Each row of a before or after table is a point. The points were changed in one or more steps. Then noise was added and the rows were shuffled. The steps act on columns, c1 being the first. What was done? A step turns or swaps two columns, mirrors them in a line or flattens them onto one, adds a multiple of one to another, or multiplies or shifts one. Angles are multiples of 10 degrees, from the lower column toward the higher: turns from -170 to 170, lines from 10 to 170 but not 90. Use the fewest steps. Two steps may share a column if one is a turn and the other turns, adds or multiplies; they go together, in the order done. Otherwise the lowest column goes first.

Before (10 x 2):
[[ 15  31]
 [ 40  42]
 [-26 -12]
 [-46 -40]
 [ 25 -41]
 [  5 -49]
 [-20 -18]
 [ 10 -21]
 [ 26  54]
 [ 57  -1]]
After (10 x 2):
[[ 16 -54]
 [ 20 -28]
 [-50  -2]
 [-45  20]
 [-29 -50]
 [ -6  25]
 [ 34 -49]
 [-12  59]
 [  2  30]
 [-22   2]]
Steps: turn c1 and c2 by -120 degrees

Before:
[[ 30  14  36]
 [ 25  -8   0]
 [-14  -6   3]
 [-12 -44   0]
 [ 18  12  17]
 [-60   4  11]
 [-20 -38   1]
 [-17 -36 -16]]
After, 8 rows:
[[-24 -23  36]
 [ -3  42   1]
 [ 59  15  12]
 [-27   0   0]
 [  5  42   0]
 [-12 -17  19]
 [ 10   9   4]
 [  4  39 -15]]
Steps: turn c1 and c2 by -160 degrees

Before:
[[-26  18 -13   2  -4 -24]
 [-30   4  30  37 -57 -38]
 [ 15  36  31 -59  -7  34]
 [ 10 -19  15  -4  28   0]
 [-60  -2 -10  27 -28 -12]
 [-56  10 -10  23  10 -43]
 [ 23  35  11  -9  21  27]
 [ -9   5 -17  11  11  23]
 [  4  15  36 -35 -11  22]
 [ 44 -10   6 -34  -1  24]
 [-17  24  42 -43   0  28]
 [ 18  30  36  -1 -28  19]
 [-11  36  59 -19 -18  43]]
After:
[[-18  29 -33 -44  28  17]
 [ 16  30 -44  -1   4  18]
 [  4  21 -34 -35  15  13]
 [-56 -11  15  22   1  -6]
 [ 10 -14   6  -4  31  -8]
 [ 44   1  -6 -34   2   1]
 [-60  -6  -9  28 -27  -4]
 [ 16  42 -27 -60  14  24]
 [ -9  13  19  11  -3   8]
 [-26   3   8   4 -13   0]
 [-30 -13 -61  36 -24  -9]
 [-11  46 -57 -19  24  27]
 [ 23  37   5  -8  25  22]]
Steps: flatten c2 and c6 onto the line at 30 degrees; mirror c3 and c5 in the line at 70 degrees

Before, 12 rows:
[[  1 -26   2  -3 -33  -5 -11   9]
 [ -4  30   1 -31  13 -13   0 -17]
 [  3  21 -32 -28 -25 -21 -27  -2]
 [ 11 -28 -38 -27  37   0  -7 -14]
 [ -4   4   2  22  -9  27 -18  25]
 [  0 -18  -9  39 -26  -3  14  -1]
 [-23   6 -30 -23  -2 -29  22  13]
 [ -5  29 -16 -19  -5 -38 -11  14]
 [  7 -45 -23 -55  25  -1  -7  -5]
 [ 13 -23  -3  13 -17  11 -26   8]
 [  8 -37  26  42   2  -7 -40  18]
 [ 54   0   9  24 -32  19 -18  34]]
After (12 x 8):
[[ 18  16   1   4 -23  18   6 -19]
 [-12  25 -12 -16 -37  14  56 -22]
 [ 16  22 -10 -10 -20   9  24  14]
 [-12   9  -7  -4 -46  -2  -9  15]
 [  3 -32   2  -4  31 -10  -2 -14]
 [ 12  -8 -14 -14  12 -26  -5 -31]
 [ -8   6 -18 -14  19 -21 -40 -12]
 [ 11  24   0 -28 -13  -5   8  14]
 [ 31  39  15  25 -34  -6  34  16]
 [  0   7 -40  19  44  -1  -1  29]
 [ 23 -16 -36 -36  11 -16   4 -14]
 [  3  25 -25  -6  61  -2   2  37]]
Steps: turn c1 and c7 by 120 degrees; turn c3 and c7 by 20 degrees; turn c2 and c8 by -130 degrees; turn c4 and c5 by -60 degrees; multiply c6 by 0.7

Before:
[[-28  -2   8   6  -9  17  14   0 -29]
 [  4  27  -8  25   6  17 -40 -23 -13]
 [-16  17 -18  20  -2  13 -40  25   3]
 [-23  12  -9 -16  13 -30  -6  32 -17]
 [ 41   1  33  39 -18  22  -7   1  -2]
 [ 41   2  21  -1 -28   7 -26 -29  42]
 [ 28 -18 -11  37  19   3  -6 -24  14]
 [  3  -6 -17 -10 -13  13 -31  -9 -29]
 [ -7 -46   1  -7  16 -34 -60 -21   9]
 [-15   9  -7  19 -50 -31 -51  18 -14]]
After:
[[ 40   1  33  39 -17 -22  -8   1  -2]
 [ 28 -16 -13  38  17  -3  -6 -38  20]
 [-22  12  -9 -16  13  30  -6  50 -21]
 [-26  -2   7   5  -9 -17  14   0 -38]
 [-19  19 -19  19  -3 -13 -41  41   1]
 [ 40   3  21   0 -26  -9 -26 -46  55]
 [-16   8  -7  18 -50  32 -51  29 -16]
 [  2  27  -8  25   7 -18 -40 -36 -16]
 [  2  -7 -17 -10 -13 -12 -30 -15 -37]
 [ -8 -46   1  -6  14  34 -60 -34  11]]
Steps: multiply c6 by -1; multiply c8 by 1.6; multiply c9 by 1.3

Before:
[[ -7   2   6   5 -14  11   5   0   9   4   9 -12]
 [  1  -1   0 -21 -11   9   2 -28  -5  12  -8 -17]
 [ -7   8   8  19  -2   8   1  -4  -7  12  21 -20]
 [  3  14  -1  14  -3   4   3  -5  -8   0  -8   3]
 [ 27  19   4  13  13   9   6   1  -1  13  -6 -20]
 [ -4  -1   9   5  -4   3  14   1 -11  13  -1 -19]
 [ -3  -3   3  10 -11 -20   6  -5   2   8  18  13]
 [ -3  -1   0  10  -3  -6  -5  -7   3  13  -8 -12]
 [ -1  30   1   9  -3  -8   4   0   3   4  -5 -19]
 [ -5  -3  -2  10 -11   7   5  -7  -1 -60  18 -20]]
After:
[[ -2  -2   0 -20 -12  10   1  -4 -29  12  -8 -18]
 [  0  -4   2   9 -11 -19   8   2  -4   9  18  12]
 [  2  29   2   9  -3  -8   3   3   1   5  -5 -19]
 [  0   7  10  19   0  10   0  -9  -4  13  22 -21]
 [ -1   1   6   6 -14  10   3  10   0   3   8 -11]
 [  0  14  -2  14  -4   4   1  -8  -5  -1  -9   4]
 [ -1  19   5  12  13   9   5  -1   1  12  -6 -20]
 [ -1   0   9   5  -3   4  14 -10   1  11  -1 -18]
 [  1  -2   2  10  -4  -7  -5   3  -7  12  -8 -13]
 [  0  -2  -3  10 -12   8   6  -2  -7 -60  18 -20]]
Steps: multiply c1 by 0; swap c8 and c9

Before, 12 rows:
[[ 40 -32 -26  13 -11  28   4  38  12 -38   3 -11 -31   7]
 [  0  -1  -1  17  -1   6  23 -23  11  -9  27  -9  10 -35]
 [ -9  13 -25 -13  15   4  14  30   8 -31 -41  27  31 -29]
 [-22  -9  27  19 -23  12 -26 -21 -50 -10  20 -10 -37 -33]
 [ -9  24   2 -20 -15  17  -1  34   5 -11  25  29  20 -51]
 [ -3  17  35 -11  -2   7  -4   5 -33  12  -3 -32 -36 -36]
 [  6 -16 -13  46  12  17  19  31  13  12  30 -22 -34  13]
 [ 18 -20 -18  16 -45   6   2   0 -45 -11  24 -12  30 -51]
 [ -5  38 -33 -24 -19   0   5  38   7 -36 -20 -18  15 -21]
 [-14 -11  -4 -11   9   2 -18  -1   9  20  11 -24  -2 -19]
 [-19 -17  21 -19 -43 -37  21  -5 -27  19 -13  -9   7  10]
 [ 20  11 -28  11 -49 -14  26  29  16  26  -5  28 -17 -13]]
After:
[[  6 -15 -12  46  12  27  20  30  13  12  50 -32 -35  13]
 [  0   0  -1  17  -1  10  23 -24  11  -9  47 -10   9 -35]
 [-21  -9  27  19 -23  19 -26 -21 -50 -10  40   9 -37 -33]
 [-10  12 -25 -14  15   7  14  30   8 -31 -20  10  31 -29]
 [ -9  23   2 -20 -14  28   0  34   4 -12  45  31  20 -51]
 [ -3  17  35 -10  -2  11  -4   6 -33  12  16  -7 -36 -36]
 [ 18 -20 -17  16 -44   9   2  -1 -46 -11  44 -25  30 -51]
 [ -5  38 -33 -24 -20  -1   5  38   7 -35   0 -42  15 -21]
 [ 40 -32 -27  13 -11  44   4  38  13 -38  24 -29 -31   7]
 [ 20  11 -29  11 -49 -23  26  29  15  26  15   8 -17 -14]
 [-12 -12  -5 -11   9   3 -17   0   9  20  31 -27  -2 -19]
 [-19 -17  21 -19 -42 -59  21  -6 -27  19   7   6   7  10]]
Steps: add 0.7 times c3 to c12; multiply c6 by 1.6; shift c11 by 20

Before (12 x 18):
[[ -7 -38  23  -9  12 -19  46  12  44  26  39  -4 -31 -42   4  18 -31  15]
 [  9 -38  24  -4  49 -45   8  18 -11  25   6  -3   2 -53 -17  -7  30  16]
 [ 18 -15 -18  38 -17  23  -5  -2 -23   3 -35 -22   4   7  28 -21  28  27]
 [  4  10 -25  16  43   9  -6 -45   7   0  21  11  28  10 -24  11 -32  60]
 [ 31 -32  11  38  44   7 -24  23  15  -8  -1 -15  10  17  17  10 -35  -8]
 [ -8  32 -44  17  56  -1 -24  33  32 -38 -39   9 -18 -42  18 -21 -30  43]
 [-28 -26   4 -29 -17   8 -37 -29 -35   9  14 -21 -34 -54  -1  25 -37  33]
 [-11  37  31 -11  -8 -43  25  24 -35 -31  30  25 -18   8  -9 -14  26  13]
 [ 17  13  24 -24  27  -4  -5  11  -9   6 -43 -21 -27 -26  47 -11 -36   1]
 [-28 -15 -40   1  58  22 -27 -44  16 -17   7  16 -19  28  36  33 -24 -12]
 [ 26  21   5  -6  38  15  31  30  39 -26  28  53  14  28   5 -19   5  -5]
 [ -3 -31 -29  16  13  18  30 -23  24  21 -41 -26  29 -11 -26 -19  22 -14]]
After:
[[ -9  34 -18 -44 -27   2 -56  -7  32  23  46  10  37 -45  15 -20 -30 -13]
 [-12  37  11  -7  27 -43   8  -1 -40  43 -19  28  33   4  -6 -14  30 -16]
 [  8 -41  12  -8   8 -45 -47 -13 -13 -22 -16  -1  10 -54 -20  -9  26 -13]
 [ -6 -38   7  -3  46 -22 -16  15  44 -16 -47  -4  33 -41   0  18 -29 -17]
 [ 31 -28   4 -16 -29  10 -43 -23  16   8   1 -17  11  14  19  10 -33  35]
 [ 22  11   5  15  -8   0 -28  15 -12 -19  40 -16  26 -26  45 -13 -37 -19]
 [ 26  22   0   6  29  13 -45 -30  41  35 -17  55  14  28   4 -13   5  -6]
 [ -3 -29 -15  -2  23  16 -13  -2  21 -34  31 -27 -34 -15 -25 -19  26  26]
 [-26 -15 -13  10 -24  23 -56  41  14  18  -3  18 -20  31  33  36 -27   7]
 [-28 -26   4  -7 -36   6  13  40 -34   0 -21 -21  -2 -55  -6  24 -39 -42]
 [  5  11 -12 -53  -4  11 -44  12   7  12 -20   7 -52  10 -23  10 -34 -32]
 [ 18 -14  -7 -44 -14  20  17  -1 -24 -17  31 -24  -2   3  31 -21  32  16]]
Steps: multiply c3 by 0.4; turn c4 and c18 by 130 degrees; turn c5 and c7 by -90 degrees; turn c8 and c13 by 130 degrees; turn c10 and c11 by -160 degrees

Before:
[[ 14   3 -10  -3  21   9  -7  -4 -17   1  -6 -10  -3  -5  11  14  -6  -7
    9 -10   7   0   5   1]
 [ 11  -2   3  -9  12  10 -16  -6 -15   3   2  13   5  -3  -5  10   2  -3
    9 -23 -10   1  -4  -1]
 [ -5   5 -15   2   1  23   4  -6  -5  20   9   6   5   1   6   9  -7  -9
    7 -10   6  -4  -5  -2]
 [ 14 -18  12  15 -17 -14  16   0  22  -1 -26  14   7   6  -7   3  12  12
  -17  -2   4   7 -10 -21]
 [-10 -20  10  10   7 -14  19   7  31   7 -16   3  -5   6 -24  -9   3   5
  -10  -7  -7   6   0 -19]
 [ 29  12  11   5   8  23  -5  10 -26  21  -3  -9  -1  -1  -4  10 -13   2
   13 -22  -9 -12   4  -1]
 [ 30  -2  11   5   8   4 -10  -6 -10  14  17  -5   8  -5   5  15   4   1
   26 -10   9   0  -2  -1]
 [  6 -28   9  22 -11 -11  18  -5  21   2 -11   7 -15   3  -9 -12  27   6
  -23   3 -12  12  -5 -10]
 [ 12   7  -8   4   9  21   2   2  -2  -6   6  -1   3  -7  10   5  11  -5
   20 -29   4  -5  -1  -4]]
After:
[[  5 -28   9  23 -11 -11  18  -5  21   2 -10   7 -14   3 -22 -12  27   7
   24   2 -12  12  -5  -9]
 [ 29  13  10   5   8  23  -6  10 -26  22  -2  -9  -2   0 -11   9 -13   2
  -17  19  -9 -12   4  -1]
 [ -5   5 -15   2   2  23   5  -6  -5  20  10   6   4   2  15   9  -8  -9
   -8   8   4  -4  -5  -2]
 [-11 -20   9  10   8 -15  19   8  30   7 -16   3  -4   5 -59 -10   3   5
    9   8  -5   5   0 -18]
 [ 15 -18  12  15 -17 -14  16   0  21  -1 -26  13   7   7 -17   3  13  12
   16   4   4   7 -10 -20]
 [ 30  -2  11   4   8   4  -8  -6 -10  15  17  -4   8  -4  13  14   3   1
  -27   6  10   1  -2  -1]
 [ 10   7  -7   4   9  21   2   3  -2  -8   6  -1   3  -7  24   5  12  -5
  -25  24   5  -4  -1  -4]
 [ 14   3 -10  -4  21   8  -7  -4 -17   1  -6 -10  -3  -5  27  13  -6  -8
  -10   8   6   0   5   1]
 [ 10  -2   4  -9  12  10 -16  -7 -15   2   3  13   5  -3 -13  10   2  -4
  -12  22  -9   2  -4  -1]]
Steps: multiply c15 by 2.5; turn c19 and c20 by -170 degrees
